Rows are points. Each copy is the shape, with its points in the same order, turned, moved and blurred by noise. Say if it was mirrored as well.
In the rows, 128 means zero.

Shape (7 x 2)
[[141  95]
 [146 109]
 [118 219]
 [167  79]
 [117 181]
 [125 102]
 [121 100]]
Copy 1 (7 x 2)
[[120 100]
 [125 112]
 [137 225]
 [145  80]
 [125 193]
 [111 116]
 [104 113]]
Copy 1 is: only turned
Copy 2 (7 x 2)
[[178 104]
 [175 118]
 [ 96 201]
 [209 104]
 [113 168]
 [159 106]
 [157  99]]
Copy 2 is: only turned
Copy 3 (7 x 2)
[[136  82]
 [140  94]
 [130 206]
 [158  63]
 [124 170]
 [117  91]
 [114  89]]
Copy 3 is: only turned

Shape (7 x 3)
[[156 146  95]
 [136  89  91]
 [165 129  70]
 [148 135 116]
 [125 126  79]
 [121 143 133]
 [142 124 248]]
Copy 1 (7 x 3)
[[154 137 105]
 [126  88  90]
 [167 123  79]
 [144 131 122]
 [123 132  82]
 [111 145 138]
 [108 109 249]]
Copy 1 is: only turned
Copy 2 (7 x 3)
[[174 164  86]
 [153 119  53]
 [177 159  51]
 [166 138 103]
 [137 157  64]
 [132 139 123]
 [152  70 205]]
Copy 2 is: only turned
Copy 3 (7 x 3)
[[103 157 103]
 [ 88  95 111]
 [ 78 146  92]
 [110 142 123]
 [107 123  80]
 [140 136 124]
 [176 134 239]]
Copy 3 is: mirrored

Shape (10 x 4)
[[133 175  98 176]
 [121  93 154  70]
 [ 68 167  98  76]
 [ 69  99 139 148]
 [ 88 165 139 159]
 [111 156 135 147]
 [170  92 104 174]
 [ 68 116 148  97]
 [105 199 147 104]
 [164 162 155  83]]
Copy 1 (10 x 4)
[[117 185  84 143]
 [107  72 155  96]
 [ 41 135 113  73]
 [ 73  90 123 165]
 [ 78 160 123 153]
 [ 98 152 137 141]
 [163 111  81 149]
 [ 57  93 140 120]
 [ 73 177 159  97]
 [142 145 161  69]]
Copy 1 is: only turned
Copy 2 (10 x 4)
[[117 190  88 156]
 [112  75 143  92]
 [ 53 148  79  66]
 [ 60 105 124 155]
 [ 69 178 122 149]
 [103 168 121 136]
 [174 117  96 186]
 [ 53 106 131 107]
 [ 85 191 136  86]
 [143 152 151  71]]
Copy 2 is: only turned

Shape (11 x 6)
[[125 171 169 182 166 137]
 [117 179  99  91 128 174]
 [111 184 106 174 178 152]
 [136 171 145 113  72 182]
 [ 65 145 158 169 103 107]
 [156 100 102  95 110  74]
 [125 144  96 149 118  79]
 [ 56  96 154 147 164 112]
 [147  82 188 138  88  78]
 [127  82 104  71 134 178]
 [135 169 143  67 181 182]]
Copy 1 (11 x 6)
[[112 175 186 170 153 127]
 [112 159 121  76 112 164]
 [ 99 199 134 151 162 155]
 [133 137 171 105  63 170]
 [ 83 130 150 183  93 101]
 [191 123  89 127 103  74]
 [147 166  94 164 101  93]
 [ 87  97 121 172 165  91]
 [183  89 164 173  93  68]
 [158  81  96  79 141 161]
 [125 147 164  46 167 142]]
Copy 1 is: only turned
Copy 2 (11 x 6)
[[130 205 161 159 194  95]
 [115 176  91 106 160 178]
 [107 203  97 181 182 120]
 [141 192 143 111 115 189]
 [ 72 177 176 133 133  97]
 [134  75 117 111 101 108]
 [109 146 119 141 113  76]
 [ 64 114 171 146 190 107]
 [136  93 215 140 113 106]
 [112  87 107 136 147 210]
 [135 155 108  95 218 184]]
Copy 2 is: only turned

Shape (13 x 9)
[[123 124 163 113  93  28 139 129 121]
 [157 108 151  98 133 132 178 124 128]
 [180 125 108 121 141 109  52 169 108]
 [170 165 140 107  93 149  53  85 113]
 [193 167 157 111 139 150 166 124 158]
 [155  58 166 112  68  68 124 105 212]
 [104 147 124 110  65 132 156 166 179]
 [173 114  69 108 127 109  75 114 121]
 [138 130 154 105 133 142  57 107 109]
 [173 115  37  99  85 149 143 136 111]
 [167 163 145 179 115 136  94 165 120]
 [159 125 140 213 141 151 121  98 126]
 [172  93 144  92 106 147 158 149  94]]
Copy 1 (13 x 9)
[[186  70 125 115 153 138 147 172  76]
 [194 110 151  87 135 102 165  83 127]
 [195 115 141 123 117  98  30 125 132]
 [194 101 129 126  89 191  61  72 131]
 [233 154 152  89 135 141 149  86 164]
 [222   7 137 154 118 124 174 140 160]
 [152 107 134  84  79 140 170 159 171]
 [191  93  82 120 113  99  59  95 139]
 [163  89 158 122 126 156  63  74 127]
 [184 123  69  79  51  76 111  88 139]
 [185 167 163 155  98 136  91 133 135]
 [174 162 139 199 126 121 128  72 139]
 [197 108 165  81  90  85 137  80 104]]
Copy 1 is: mirrored
Copy 2 (13 x 9)
[[123 153 128  95  86  42 125 111 114]
 [145 126 132  93 156 140 169 107 123]
 [178 110 106 119 142 100  57 194 129]
 [167 143  98  91 114 154  26 114 133]
 [170 176 166  88 156 164 138 134 153]
 [125  92 125  53  64  79 142 102 206]
 [ 90 157 108  97  86 162 157 167 147]
 [186 114  54 100 143 110  72 150 142]
 [133 106 121 104 143 134  35 119 121]
 [193 121  25 111 122 157 145 168 123]
 [152 143 156 164 121 141  80 174 143]
 [169 114 143 198 146 147  98 109 177]
 [173 106 131  91 134 150 149 135  90]]
Copy 2 is: only turned

Shape (15 x 11)
[[191 177 123 126 120 146 134  92  93 162 174]
 [172 210 129 127 102 119  88 100 128 162 125]
 [ 79  98 156 130 186 140 139 147  96 137 132]
 [187  98 106 154 148  61 124 163 159 111 107]
 [157 186 112 154 124 115 128 140  99 141 126]
 [ 93 103 125 111 157 144 147 143  68  84 130]
 [170 172 135 121  96 137 106 172  66 161 142]
 [ 94 106 179  97 116 109 153 128  87  92 122]
 [100 129 136 176 121 104 124 119  67 101 153]
 [160 148 127 151 142 114 108 159 147  83 101]
 [147  67 113 167  78 157 121 166 132  88  58]
 [140 187 105 114  83 116  64  93  77 180 174]
 [164 221  77 113  85 111  99 121 137 155 188]
 [142 109  97 131 128 116 121 136  82  97  64]
 [170 113 141 138 173 105  87 146 133  71 136]]
Copy 1 (15 x 11)
[[191 172 159 126 110 112 102  99  80 163 137]
 [171 175 116 172  92  76  76 100 107 147 113]
 [ 61 121 153 120 186 138 126 135  95 118 138]
 [180  79 108 146 146  68 159 176 123  85 143]
 [161 165 134 156 136  81 126 144  90 147  99]
 [ 86 139 156  77 165 136 144 147  99  97  90]
 [161 170 140 126 113 112  70 183  77 157 101]
 [ 66 139 159  96 100 114 130 144  82  77 116]
 [109 130 206 132 143  80 120 136  89 112  86]
 [149 146 121 163 143  94 135 158 141  75 109]
 [148  69 137 173 112 167 145 179 122  70  62]
 [160 148 150 121  99  64  42  97  97 187  88]
 [188 177 135 128  86  53  96 119 150 200 101]
 [137 109 106 121 146 116 145 143  79  84  59]
 [157 126 139 118 167  89 112 145 141  56 138]]
Copy 1 is: mirrored
Copy 2 (15 x 11)
[[179 159 157 102  84 114 125  95  74 132 152]
 [155 194 150  87 118 106  77 114 120 133 117]
 [ 64  95 149 117 159 126 188 139  84 126 137]
 [141  82 141 146 106  39 140 119 178 108 113]
 [145 161 126 122  95  62 122 125  89 134 111]
 [ 82  83 107  99 123 115 182 126  67  90 122]
 [165 130 128  98  94  98 115 170  64 150 117]
 [125  88 126  66 148 134 199 154 111  80 110]
 [144 120  82 109 165  92 172 132  79  98 142]
 [117 117 130 142 112  71 117 135 141  80 100]
 [117  80  55 175  78 148 142 144 151  94  76]
 [160 149 111  58 138 108  72 119  74 170 161]
 [150 186 113  63  91  63  77 125 115 150 179]
 [128  96  91 119  96  93 146  99 107 107  65]
 [122  75 153 133 125  68 117 121 136  57 130]]
Copy 2 is: mirrored
Copy 3 (15 x 11)
[[166 154 109 112 115 178  72 118 126 144 205]
 [177 174 134  90  89 154  67 135 166 148 146]
 [ 79 131 174 158 178 129 119 137 104 147 137]
 [144  90 102 141 145  66 131 139 189  87 157]
 [162 177 118 150 123 133  97 141 140 122 160]
 [ 86 130 138 128 155 136 137 141  59 111 134]
 [165 155 130 148  95 158  89 199 126 134 174]
 [114 104 183 117 111 115 144 119  76 120 125]
 [108 143 132 161 126 121  72 109  80 102 129]
 [142 130 130 129 145 124 126 145 177  61 128]
 [118  72  85 166 110 165 157 145 144  80  68]
 [142 169  99  96  69 140  24 161 121 172 161]
 [139 191  85  82  61 146  72 156 177 126 195]
 [148 112  90 125 140 113 135 146 103 104  87]
 [128  94 148 112 172 114  96 130 160  65 153]]
Copy 3 is: only turned
Copy 4 (15 x 11)
[[105 140 101 100 146 249 127 159 152 145 120]
 [ 96 164 134 115 140 219  80 170 174 155  78]
 [127 134 168 134 171 115 157 135  95 143 161]
 [194 122  90 147 149 115  92 159 170 107  92]
 [116 166 117 149 142 189 111 179 129 134  89]
 [126 149 146 122 128 120 170 144  73 105 150]
 [122 160 141 119 134 211 103 226 122 131 131]
 [ 99 119 181 107 135 113 180 177 135  99 124]
 [ 85 107 142 169 136 158 136 157  96  95 120]
 [160 166 146 146 129 143  96 145 152  90  95]
 [207 120 168 166  39 134 126 157 133 120 104]
 [ 37 123 122  95 116 220  66 181 135 158 121]
 [ 63 180  82 125 116 215  65 175 190 139 125]
 [161 143 132 115  95 128 126 157  91 126  74]
 [165 139 135 121 157 142  90 122 140  61 120]]
Copy 4 is: mirrored

Shape (18 x 12)
[[183 129 149 106 147  90 102 145 154 101 105 127]
 [102 203  73 151  65 167  85  84  86 135 153 190]
 [133  71 178 112 112 117 131 185 180 193  84 104]
 [108 195  87 194 131 180  85 120  92  88 140 177]
 [153  73 151 105 121 161 148 144 111 158 119 125]
 [188 132  90 151 160  75 122 193 155 142 126 151]
 [147 138 107  75 161  66  87 153 120 133 118 127]
 [ 85  98  95 147 106 135 161 115  84 180 143  98]
 [178 100 147 120 132 116 149 123 131 217 103 165]
 [ 46 135 115 161  89 118 152 104  65 134 103 177]
 [ 70 135  96 150  57 131 114 101 107 161 187 127]
 [148  77 104 107 180 140 117 139 155 174  97 121]
 [149 130 130 131 171  72  83 190 174 163  75 120]
 [108 150 147 103 117 143 214 124 135 200 128  77]
 [ 97 187  25 146  34 169 126 131  67 101 124 168]
 [206  86 152 162 135 101 119 116 132 171  63  81]
 [153 112  97 113 142  87 152 125 212 109 134 145]
 [ 86 143 120 159  72 150 153 138  56 142 187 150]]
Copy 1 (18 x 12)
[[201 153 134 142 110  86 112 151 154  85 138 111]
 [ 79 155  84 153  73 186  75  66 101 128 133 195]
 [178  98 193  86 114 108 130 206 192 162 117 126]
 [ 83 153  86 184 130 212  82  98 111  82 135 138]
 [173  90 160 115 113 125 158 115 158 157 100 124]
 [188 144  82 158 119 115 142 205 141 122 160 134]
 [172 137  99 163 120  50  86 140 153 129 143 121]
 [102 101 116  91 108 140 140 121  98 197 120 101]
 [188 146 156 112 137 119 155 155 129 175 113 179]
 [ 37 113 127 117 117 127 116 125  78 125  95 155]
 [ 82 108 114 104  63 152  94 102  96 168 173 146]
 [190 118 103  96 159 113 123 146 177 154 117 127]
 [184 149 131 149 144  91  80 221 172 136 142 119]
 [107 165 166  87  97 116 177 119 170 211 126  92]
 [ 53 129  47 167  29 181 104  95 113 124  84 161]
 [233 152 165  99 132 131 115 181 107 151  86  95]
 [178 161  87  75 105 100 150 162 164  85 171 123]
 [ 68  95 129 149  76 162 154  97  85 156 148 140]]
Copy 1 is: mirrored
Copy 2 (18 x 12)
[[160  95 164 107 183  99 133 127 171 104 118 150]
 [126 147  90 130  54 134  66  66  68 143 146 178]
 [133  70 144 102 142 140 175 186 198 189  85 103]
 [137 159  80 167 118 159  66  98  68  86 134 160]
 [174  67 123  92 142 144 172 154 115 165 127 111]
 [164  93 103 147 182  78  98 182 177 134 133 174]
 [143  99 145  79 186  60  83 131 147 143 117 140]
 [122  75  82 143 102  98 138 136  79 190 134  78]
 [168  59 109 118 156 121 166 128 150 215 116 173]
 [ 70  84  77 132  92 115 129 117  45 144  84 150]
 [ 94 106 126 146  55 113  97 119  80 177 163 110]
 [156  65  93  99 191 135 122 134 171 170 133  99]
 [137 100 132 125 195 101  98 163 211 150  75 134]
 [123 134  90 116 123  84 221 128 131 206 132  86]
 [137 133  46 109  21  97  75 113  64  95 136 156]
 [201  38 136 166 161 105 161 112 178 156  77 107]
 [104  73 115 116 167  92 144 134 192 113 185 152]
 [123 120 110 146  70 114 131 155  29 159 143 138]]
Copy 2 is: only turned
Copy 3 (18 x 12)
[[173 157 141 141 146  82  80 109 150 105 112 142]
 [113 224  55 138  69 182  98 108  38 104 159 192]
 [114 106 161 139 136 138 116  94 197 190  94 157]
 [137 196  53 186 121 178 131 136  50  79 146 148]
 [139  82 170 124 106 163 116  95 112 147 125 145]
 [194 131  69 156 161  80 108 122 134 158 113 169]
 [147 148 102  98 174  78  53  99 105 121 113 135]
 [ 82  96  80 113  72 158 137  66  88 162 141 115]
 [166 129 157 117 103 121 122  91  99 203 107 175]
 [ 53 144  77 135  59 131 151 104  52 115  94 186]
 [ 66 137  65 140  50 153 104  82  94 138 188 161]
 [150 114 139 112 147 148 104 125 112 193 107 106]
 [146 151 109 150 188  90  86 112 155 171  70 132]
 [110 140 130  65 107 138 192  73 138 180 159 129]
 [125 171  12 110  65 206 128 101  67  70 110 197]
 [172 134 160 174  95 112 100  66 134 168  70  91]
 [168 141 107 100 105  99 101 180 163 156 147 130]
 [ 93 100  77 137  71 158 148  72  67  93 179 191]]
Copy 3 is: mirrored
Copy 4 (18 x 12)
[[176 122 139  93 129  72 130 196 110  95 142 116]
 [135 149  70 137  55 174  70  72  98 127 131 180]
 [ 94  95 130 101 137  92 177 231 183 161 120 105]
 [145 142 100 184 107 176  59 107  93  65 122 173]
 [120  68 139 108 121 139 187 169 121 142 145 113]
 [174 123  84 147 152  61 157 209 114 106 125 164]
 [139 119  83  69 147  64 127 185  85 104 133 133]
 [ 84  90  72 151 123 141 181  92 131 134 143 104]
 [137  98 138 111 135 102 185 157 117 186  85 149]
 [ 45 115 116 145  82 121 136  64 120  84 102 150]
 [ 87 131  75 141  84 139 121  81 146 156 179 137]
 [150  71  93 100 185 120 155 183 143 128  98 112]
 [138 124  95 113 161  54 120 235 133 115  89 112]
 [ 88 174 105 117 150 154 223 134 140 151 129  77]
 [122 128  38 130  15 184 124  88 106  62 129 183]
 [179  74 130 152 113  73 177 181 130 147  85  60]
 [186 130 111  87 158  80 168 145 182  88 151 156]
 [ 68 124  94 173  83 155 156  94  91 125 177 161]]
Copy 4 is: only turned

Shape (16 x 12)
[[ 75 193 187 148 160 168 190 167 149 119 159 127]
 [ 89 191  92 147 216 141  80  99 150 120  79 130]
 [138 122  95 137  88  99 146 175  87  74 140 140]
 [154 101 146 113 153  95 144 136 192 172 166 122]
 [122 161 110 113 119 160 115 120 151  41 161 120]
 [ 63 108 150 169 140 129 199 132 145  98 109  89]
 [121 155 123 186 136 148 137 146  84 173 126 116]
 [113 122 153 131 111 184 154 128 123 104  98 128]
 [116 141 174  93 180 155 121  66 141 194 168 151]
 [115  83 115 132 132  23 140 201 143 135 123  86]
 [116 167 197 173 133  63  78 108 179  87 167  83]
 [146 182 154 129  99 126 200 158 112 172  59 157]
 [ 71 193 192 188 130 148 101 159 132  58 122 144]
 [112 146 115 116  83 138 113 109 178 124 132 153]
 [162 116 110 161 173 141 136 107 118 191 101 168]
 [123  83 120 116 150 154 165 160 134 150 120  87]]
Copy 1 (16 x 12)
[[116 213  50 125 127 162 120 121 127 202 159 110]
 [155 162 163 174 125 143  67  93 116 161 142   7]
 [126 130  87 148 111 104 129 130 127  89  53 129]
 [109 109 141 102 173 105 183  95 107 163 167 106]
 [128 126 101 172 125 206 134 133 124 104 117  94]
 [ 53 189 128 142  99 137 110 113 159 194 115 127]
 [139 142  98 154 115  74 114 169 132 170 141 100]
 [106 129 108 136 107 155  79 152 129 158 136 148]
 [ 95 141 137 142 160 132 117 156  71 142 234  78]
 [ 87 117 128  66 137  59 161  78 170 114  80 102]
 [145 200 162 141 162 149 184 104 206 101 156  91]
 [159 149 102 114  73  85  79  90  78 175 149 167]
 [169 229  85 172 152 162  73 118 187 129 128 110]
 [125 105 117 164 119 151 125  97 131 100 170 114]
 [130 117 159 174 142  60  87 146  74 184 156 103]
 [ 68  87 121  87 123 113 114 143 119 187 113 110]]
Copy 1 is: only turned
Copy 2 (16 x 12)
[[130 208  77 138 159  98 205 150 136  85 173 100]
 [165 213 103 125 161 110  78 104  93 111  81 167]
 [ 66 108  84 104  49 137 141 154 143 135 140 164]
 [148  96 119 156 176 153 145 140 200 130 131 105]
 [120 149  94 112  98 163 180  96 122  64 111 186]
 [ 62 146 117 123 169  71 178 103 140 128 155 134]
 [138 143 105  85 109 103 128 148 102 151 165  90]
 [100 151 149  79 123 100 169 137 130  83 130 140]
 [190 161 178 147 173 182 157 140 125 118 122  84]
 [ 52  90  81 174 113 115  83 124 209 169 114 113]
 [126  95  90 226 129 100 145  76 103  67 113 117]
 [148 158 150 107  96  49 164 202 182 141 146 122]
 [102 180  86 152 100  80 151 130  82  32 151 129]
 [154 140 153 137 108 134 143 101 169  82 147 183]
 [164 123 144  89 164 128  96 185 113 155 131 132]
 [ 90 130 116  68 168 135 144 125 176 137 117  96]]
Copy 2 is: mirrored
